Each row is a point. Two turns around zero, p and q, are shown by what they do to some points. Where does a point land after both, in the order given? Backwards means that the second turn is done in reverse. Each puzzle has new turns, and all numbers are rounded.
(in the rows, 100 means zero)

Turn p:
[102,93] => [99,93]
[101,146] => [122,141]
[94,144] => [114,142]
[123,39] => [93,35]
[80,78] => [72,89]
Turn q:
[125,119] => [131,96]
[85,54] => [57,78]
[114,152] => [147,127]
[77,75] => [66,98]
Where do these land?
q, then p: [57,108] => [94,143]
p, then q: [141,127] => [139,70]
p, then q: [102,65] => [67,87]

Turn p:
[108,67,74,82] => [85,75,64,104]
[59,116,95,112] => [71,120,126,113]
[73,153,74,142] => [93,158,125,144]
[128,120,140,72] => [133,108,102,51]
[131,44,117,92] => [118,39,83,89]
Turn q:
[102,54,134,121] => [78,77,152,102]
[120,59,99,141] => [92,52,128,125]
[93,117,66,63] => [98,110,52,78]
[146,110,56,77] => [134,66,55,79]
[50,116,134,122] => [78,150,126,128]
[89,143,111,76] => [118,144,87,86]
Where do these land?
p, then q: [119,79,141,130] => [110,67,142,79]
q, then p backwards: [74,58,101,114] => [54,78,93,102]
p, then q: [83,156,89,65] => [121,154,63,93]
p, then q backwards: [145,55,138,85] => [169,84,79,82]
q, then p backwards: [91,150,51,104] => [144,110,46,97]
p, then q: [89,103,81,101] => [94,110,94,118]

Turn p:
[68,101,84,125,90,112,151,111] => [115,105,76,120,116,126,144,127]
[115,92,116,83,82,102,85,80] => [84,97,106,92,75,97,97,72]
[85,99,88,104,93,94,83,96] => [80,103,85,97,109,99,92,102]
[95,114,87,79,92,102,95,103] => [102,122,89,93,93,107,87,99]
[109,90,102,92,101,103,101,107] => [105,93,104,93,88,99,98,104]
[118,92,118,94,176,88,99,80] => [127,73,153,71,138,98,83,85]
[87,86,99,84,96,98,99,116] => [92,104,101,86,88,108,99,120]
[115,101,112,98,85,79,108,100] => [99,108,106,96,88,77,117,94]
[94,114,112,108,82,108,88,108] => [85,110,100,125,91,98,95,101]
[113,110,82,133,104,114,89,98] => [109,83,80,126,115,89,86,95]
Turn q:
[69,109,109,70,111,105,89,115] => [63,82,103,94,117,105,80,108]
[114,86,70,100,114,116,104,108] => [114,88,67,111,97,108,108,112]
[103,89,124,105,101,121,89,101] => [96,81,118,103,97,116,116,91]
[99,97,69,88,124,88,96,84] => [116,100,71,101,127,97,83,100]
[110,126,113,111,99,67,116,119] => [106,126,125,95,92,84,89,131]
[64,88,100,106,115,104,91,108] => [77,91,100,129,119,100,96,96]
[114,131,105,108,79,112,106,79] => [104,130,105,76,84,120,106,89]
[114,81,103,92,80,83,124,79] => [114,106,96,79,95,67,118,86]
[113,93,107,120,77,104,85,106] => [110,98,114,111,71,104,103,87]
Where do these land?
p, then q backwards: [99,83,93,127,119,110,94,93] => [95,80,102,83,125,106,85,105]
q, then p: [79,101,94,77,58,93,103,95] => [68,128,85,78,109,105,102,87]
p, then q: [110,105,115,113,132,94,102,77] => [119,89,119,94,131,100,117,96]
p, then q: [93,106,82,72,88,92,93,119] => [87,102,92,88,82,110,69,108]
q, then p: [114,102,107,129,127,92,114,101] => [130,96,118,123,99,84,104,109]
p, then q: [104,93,106,127,121,80,95,96] => [110,89,112,111,127,81,103,111]
q, then p: [121,110,87,114,110,105,96,84] => [125,95,94,112,90,98,87,86]
p, then q: [86,110,97,84,70,113,117,117] => [85,123,88,97,68,114,101,108]
q, then p: [119,103,122,128,114,102,77,99] => [108,76,123,127,82,98,104,86]
q, then p: [72,105,99,65,86,114,101,108] => [73,110,89,79,110,128,96,114]
p, then q: [103,81,100,64,75,105,109,109] => [77,101,87,75,68,94,98,91]

Turn p:
[99,111,96,93,63,120,123,85,112] => [101,92,108,81,66,133,101,112,94]
[103,109,82,110,56,89,103,74,120] => [106,107,116,96,44,104,106,97,93]
[99,89,95,146,141,69,108,84,127] => [102,86,130,143,102,81,91,55,125]
[114,121,74,105,92,125,117,97,72] => [133,85,86,90,96,122,131,106,99]
[117,115,105,64,118,112,90,84,120] => [95,125,79,97,106,130,82,77,88]
[92,93,100,92,104,122,118,100,90] => [92,81,90,92,108,118,105,108,107]
[116,73,110,77,68,112,77,112,93] => [96,108,70,71,87,82,78,126,93]
[71,85,85,61,128,100,60,92,134] => [54,135,66,140,100,106,84,95,99]
[85,73,115,118,123,46,110,176,84] => [98,113,137,105,155,43,99,131,148]
[90,101,120,97,100,87,93,81,39] => [86,85,93,70,120,72,139,90,75]
[112,129,119,137,107,118,100,116,108] => [137,84,123,114,117,107,84,103,79]
Turn q:
[98,95,133,130,75,85,108,125,72] => [65,115,134,119,68,97,104,84,105]
[124,96,100,80,85,106,99,110,98] => [114,84,119,96,88,112,93,110,91]
[105,103,115,91,109,92,111,78,83] => [91,109,104,92,110,99,98,91,69]
[67,149,63,77,78,124,41,75,138] => [146,86,73,29,111,69,91,93,152]
[52,73,116,98,124,116,126,144,108] => [64,104,79,113,99,148,143,108,124]
[104,74,96,108,93,65,114,105,82] => [77,81,110,129,95,84,110,97,82]
[61,65,89,135,149,132,93,121,116] => [75,113,64,132,138,130,106,113,151]
[137,88,121,95,89,86,115,75,111] => [127,102,124,118,104,100,101,83,64]
[118,104,114,98,129,77,99,112,95] => [93,119,115,109,109,93,112,129,82]
[115,138,73,92,76,109,116,85,120] => [141,97,75,84,70,87,85,95,89]
[119,114,81,95,92,108,78,70,77] => [107,90,104,78,110,80,58,98,89]
Where do these land?
q, then p: [137,130,124,117,117,94,93,124,95] => [126,121,130,90,121,98,98,122,68]
q, then p: [80,66,101,127,72,92,113,96,88] => [75,67,114,117,70,90,103,85,94]
q, then p backwards: [95,127,116,30,97,122,101,102,86] => [115,122,129,72,55,121,132,88,74]
p, then q: [59,71,72,108,111,104,120,93,78] => [97,89,69,139,95,116,133,81,112]
p, then q: [99,79,76,120,87,95,87,76,78] => [100,70,95,125,83,83,109,80,84]
q, then p: [150,145,89,117,95,66,84,137,124] => [145,139,146,69,100,69,83,122,100]
p, then q: [122,125,122,58,121,122,117,81,117] => [107,102,82,56,130,124,62,102,104]
q, then p: [91,112,110,74,98,126,127,85,114] => [111,94,65,82,91,129,114,97,99]
q, then p: [119,113,119,108,115,56,86,107,121] => [120,110,145,81,126,94,104,90,107]
q, then p: [95,52,79,114,94,106,86,114,99] => [88,73,104,133,93,84,69,100,114]
p, then q: [53,79,92,126,94,118,86,85,99] => [64,84,98,136,89,99,110,78,124]

Turn p:
[121,91,87,90,122,129,104,109,88,60,138,50] => [113,118,131,91,76,81,70,62,125,71,114,62]
[110,100,123,89,50,76,86,137,132,137,109,120] => [76,125,90,94,92,104,146,153,121,114,64,108]
[95,63,100,138,165,130,61,73,94,135,92,146] => [102,122,53,137,101,128,38,86,68,160,112,108]
[92,108,109,89,83,91,109,69,104,71,78,96] => [99,66,119,102,98,88,116,83,97,95,103,129]
[105,46,118,171,61,90,101,154,75,89,44,89] => [119,160,115,115,157,98,128,71,59,93,26,118]
[127,124,97,108,95,118,60,97,114,144,128,115] => [76,138,74,76,82,93,93,130,107,135,125,101]
[169,90,72,78,79,97,137,92,79,79,89,108] => [178,101,115,87,86,72,135,94,109,107,112,98]
[64,125,122,105,122,114,132,71,115,119,133,136] => [73,68,114,133,115,118,79,140,102,123,142,92]
[97,81,112,121,91,81,73,99,141,105,93,96] => [67,110,80,113,107,89,111,86,116,120,72,114]
[62,148,130,96,103,79,123,92,68,79,94,101] => [88,50,141,75,128,123,91,114,84,82,105,112]
[77,99,75,74,94,62,108,121,83,69,122,110] => [125,76,99,93,110,107,87,119,136,55,82,107]
[81,114,80,77,148,79,114,63,88,112,137,67] => [94,45,85,88,92,80,55,101,106,89,120,55]
[144,81,94,93,134,108,80,138,129,125,100,122] => [115,139,64,101,79,133,109,94,125,137,93,73]
[66,107,116,79,77,153,100,70,76,91,74,41] => [68,90,136,104,62,80,101,73,40,55,117,107]
[90,123,62,93,76,92,112,116,114,87,69,103] => [108,94,81,93,118,106,142,95,106,64,115,117]
Turn q:
[47,129,129,95,139,138,61,61,95,104,120,91] => [82,73,130,24,109,125,55,116,101,84,108,106]
[120,153,92,84,111,88,103,117,121,102,58,107] => [89,137,124,106,89,107,115,120,116,146,129,84]
[150,109,143,76,109,97,93,127,90,103,117,93] => [132,109,108,82,135,71,132,131,93,118,85,84]
[119,109,70,129,92,93,102,95,89,112,102,122] => [122,112,107,129,88,109,79,81,103,117,86,103]
[88,67,105,115,123,109,103,36,47,68,88,119] => [78,108,110,97,87,68,35,89,67,50,77,85]
[103,112,125,52,54,99,102,91,93,96,82,123] => [67,81,131,107,100,49,120,107,107,122,98,113]
[92,84,141,99,95,133,78,85,110,107,89,107] => [99,77,137,75,96,91,112,102,111,65,97,95]
[143,80,61,106,118,114,144,64,159,86,85,78] => [76,112,85,125,99,132,120,51,92,98,102,19]
[102,76,84,136,73,111,146,141,93,68,104,87] => [109,110,77,142,91,118,136,85,47,81,97,123]
[98,83,96,86,117,88,118,150,99,109,94,116] => [108,135,85,116,127,94,121,103,112,90,119,122]
[84,91,118,119,119,102,120,77,87,107,55,76] => [70,114,108,110,82,116,89,133,99,60,90,81]
[56,139,67,157,118,87,53,120,98,94,85,115] => [133,119,104,88,46,140,55,106,108,109,141,138]
[97,148,118,58,62,66,99,158,130,153,145,113] => [121,65,99,112,151,102,140,128,145,170,120,145]
[101,49,64,79,81,129,97,93,83,119,130,55] => [85,87,52,79,105,107,119,62,107,84,39,111]
[102,71,87,107,88,45,80,85,105,71,146,100] => [130,63,44,108,95,69,73,85,91,107,113,91]
Where do these land?
q, then p: [76,111,72,122,125,83,79,57,100,117,122,105] => [75,131,68,98,56,89,86,82,105,103,101,126]
p, then q: [105,105,110,124,124,111,113,50,75,152,102,113] => [134,111,70,89,112,101,80,119,129,98,52,135]
p, then q backwards: [42,86,112,99,106,132,118,143,88,75,88,72] => [91,70,107,142,117,144,150,76,100,107,80,110]
q, then p backwards: [88,75,86,103,93,59,79,55,89,117,84,127] => [86,67,83,86,116,94,83,73,111,79,153,85]
p, then q backwards: [59,90,136,116,133,93,129,154,67,94,58,60] => [125,88,108,132,121,170,152,59,100,104,127,82]
p, then q: [153,122,93,71,93,94,90,88,176,99,106,135] => [89,62,97,151,141,142,128,61,133,119,110,98]
q, then p backwards: [59,109,143,92,76,92,121,132,81,92,101,60] => [62,129,104,84,52,86,100,89,98,136,83,131]
p, then q: [128,96,84,32,83,100,70,161,125,93,115,84] => [52,77,112,119,75,106,164,77,76,143,124,92]
p, then q: [139,128,45,81,64,120,99,102,125,79,90,80] => [81,70,80,133,136,89,97,80,68,149,119,76]
p, then q: [128,117,94,72,80,152,81,83,112,68,86,106] => [101,46,128,127,126,81,94,83,82,129,96,108]
p, then q: [109,100,112,155,99,86,79,91,93,132,108,140] => [119,141,111,88,118,122,79,111,148,115,101,124]
q, then p: [120,115,99,100,114,76,109,92,84,93,121,145] => [89,105,80,63,106,99,72,98,99,137,86,93]
p, then q: [121,79,95,129,115,81,80,50,96,94,121,89] => [118,90,81,103,86,85,70,109,158,110,100,85]
p, then q: [73,67,120,104,93,122,154,143,90,95,98,83] => [108,111,116,94,76,120,110,146,44,72,95,81]

Turn p:
[89,107,92,128,96,121,104,89,100,103,105,106,97,122] => [90,97,81,106,88,91,127,86,106,93,108,100,118,96]
[104,108,94,80,112,109,107,111,112,111,114,90,101,77] => [112,112,123,104,115,103,102,101,104,117,107,83,89,87]
[120,107,94,101,113,87,92,120,113,99,104,87,113,80] => [120,106,118,106,109,90,78,115,101,103,93,85,109,86]
[96,102,96,97,86,113,88,81,100,101,108,89,109,91] => [102,104,108,87,102,116,105,90,93,91,117,100,112,92]
[95,68,103,99,107,121,92,87,99,93,85,111,92,123] => [70,84,89,100,105,113,112,100,107,92,98,94,108,131]
[85,99,93,103,122,85,97,92,115,105,109,106,82,118] => [97,107,93,109,97,84,93,85,123,114,110,103,105,123]
[103,76,100,121,86,105,111,110,114,110,113,95,100,89] => [107,68,111,95,85,96,105,99,110,99,104,81,99,89]
[92,100,110,100,110,97,112,93,108,120,95,99,110,87] => [92,104,107,90,93,106,95,91,109,121,91,94,98,87]
[108,110,93,114,108,68,102,108,75,105,110,84,111,111] => [106,95,105,107,97,68,82,99,79,110,97,124,113,91]
[90,107,95,78,92,104,112,109,102,86,95,87,110,115] => [105,110,92,87,106,100,114,124,87,113,110,104,97,108]
[137,95,96,108,98,88,110,89,92,112,90,113,71,118] => [112,74,88,114,117,94,105,80,109,95,69,120,99,111]
[110,99,91,101,88,80,76,139,85,119,93,86,85,114] => [128,88,110,133,83,96,92,107,71,106,89,107,106,121]
[112,102,87,91,95,67,109,94,114,107,83,112,94,122] => [120,91,77,102,107,102,88,104,116,119,86,123,104,114]
[84,109,92,88,95,120,105,94,93,75,79,95,104,72] => [93,119,81,84,113,117,99,104,78,92,109,77,85,89]
[89,104,91,102,91,113,88,93,55,80,110,131,107,101] => [70,101,84,120,102,107,102,101,80,70,123,123,89,88]
[100,107,111,102,100,117,95,99,111,107,100,113,108,106] => [93,109,103,104,92,111,115,105,115,96,95,100,107,95]
[88,99,162,87,101,105,100,92,112,69,106,96,108,54] => [84,129,130,53,89,107,86,109,110,70,93,82,63,91]
Turn q:
[94,104,103,96,111,85,102,98,108,109,82,97,112,24] => [119,122,90,78,96,90,75,103,121,96,80,52,67,78]
[118,96,107,90,105,108,91,122,95,108,114,87,105,116] => [100,88,109,99,101,89,98,118,88,92,128,103,115,99]
[101,92,63,128,108,104,101,140,118,98,91,92,106,88] => [115,69,74,121,98,95,99,119,118,66,93,93,86,99]
[95,101,101,119,106,88,97,85,116,91,107,95,102,98] => [99,108,82,109,98,112,100,83,112,98,103,94,109,94]
[76,81,104,105,45,88,73,96,96,93,103,103,109,115] => [39,77,98,100,96,98,103,88,106,118,93,90,104,119]
[100,91,110,95,103,100,101,88,103,105,79,89,107,113] => [105,92,121,111,108,101,99,86,100,112,102,93,104,94]
[107,104,101,89,116,109,103,95,106,108,102,102,60,114] => [119,100,105,88,116,127,101,102,92,103,114,125,97,104]
[89,93,101,83,111,110,104,111,99,87,111,92,93,114] => [96,104,111,101,116,104,123,112,100,90,113,106,102,101]
[104,44,94,90,100,98,98,117,89,98,94,122,98,79] => [86,75,116,72,97,96,109,90,87,64,89,87,74,88]
[112,122,101,83,112,85,111,90,97,99,100,117,101,111] => [114,123,110,94,104,88,92,89,100,99,97,122,111,110]
[99,119,102,112,69,87,109,85,71,102,106,86,105,91] => [92,114,90,104,70,90,100,96,94,129,100,87,94,126]
[99,117,112,115,108,106,107,114,107,88,101,112,91,103] => [98,114,91,116,99,105,93,109,102,93,103,123,91,90]
[94,109,106,95,108,105,114,87,101,117,109,108,105,114] => [110,107,97,96,108,90,110,93,92,118,99,116,110,91]
[106,118,103,102,81,112,103,84,115,85,109,104,105,114] => [90,108,101,106,84,109,104,104,116,115,94,119,122,100]
[107,108,93,96,120,113,85,89,78,112,92,94,103,107] => [118,101,108,105,110,104,94,108,72,104,94,90,116,107]
Where do these land?
q, then p: [113,96,126,111,84,91,93,93,89,100,88,97,77,98] => [95,102,114,105,86,115,117,76,94,84,113,107,100,111]
p, then q: [83,105,122,97,103,110,105,131,105,114,101,81,95,99] => [99,97,107,105,89,90,92,101,100,132,123,107,80,111]
p, then q backwards: [119,84,66,93,95,86,85,114,111,115,89,106,99,109] => [107,118,81,115,104,112,84,98,112,114,80,77,96,120]
p, then q backwards: [109,100,101,94,93,87,94,101,126,99,112,97,101,93] => [117,108,95,84,106,98,105,101,116,102,91,89,96,92]
q, then p: [95,97,104,110,132,96,96,84,107,60,105,99,100,100] => [96,125,85,82,110,88,117,99,99,80,103,86,109,73]
p, then q backwards: [103,140,92,112,102,112,104,81,94,112,70,98,112,95] => [84,106,107,118,123,110,99,64,106,99,118,123,110,94]
q, then p: [102,97,100,116,112,105,104,91,109,135,83,87,107,78] => [118,81,120,103,119,111,84,82,87,99,88,86,113,98]
p, then q: [104,99,92,93,86,83,74,92,90,93,120,85,94,72] => [81,121,109,88,87,119,91,105,79,90,112,94,124,98]
q, then p backwards: [98,99,85,110,90,101,95,112,92,127,120,105,104,116] => [97,87,84,112,93,91,114,99,85,88,92,91,101,126]
p, then q: [78,105,67,121,81,118,114,127,114,110,93,124,108,107] => [113,67,66,96,66,91,119,114,114,98,100,90,87,106]
q, then p: [94,96,105,93,103,87,115,107,101,87,99,94,117,106] => [107,105,95,83,93,82,92,95,114,100,98,105,97,96]
q, then p: [115,106,115,76,113,105,105,102,80,95,115,122,112,93] => [105,126,102,99,98,101,88,114,86,94,93,126,77,90]
q, then p: [75,102,122,84,112,95,107,94,97,92,91,108,96,113] => [84,126,99,102,97,88,99,78,112,106,87,102,91,92]
q, then p: [101,100,104,82,90,127,93,90,84,82,110,110,123,112] => [86,110,95,88,73,102,101,121,84,115,88,108,86,83]
q, then p backwards: [110,73,100,107,103,98,117,80,102,81,103,86,55,110] => [85,96,104,78,60,122,88,81,100,123,109,107,83,94]
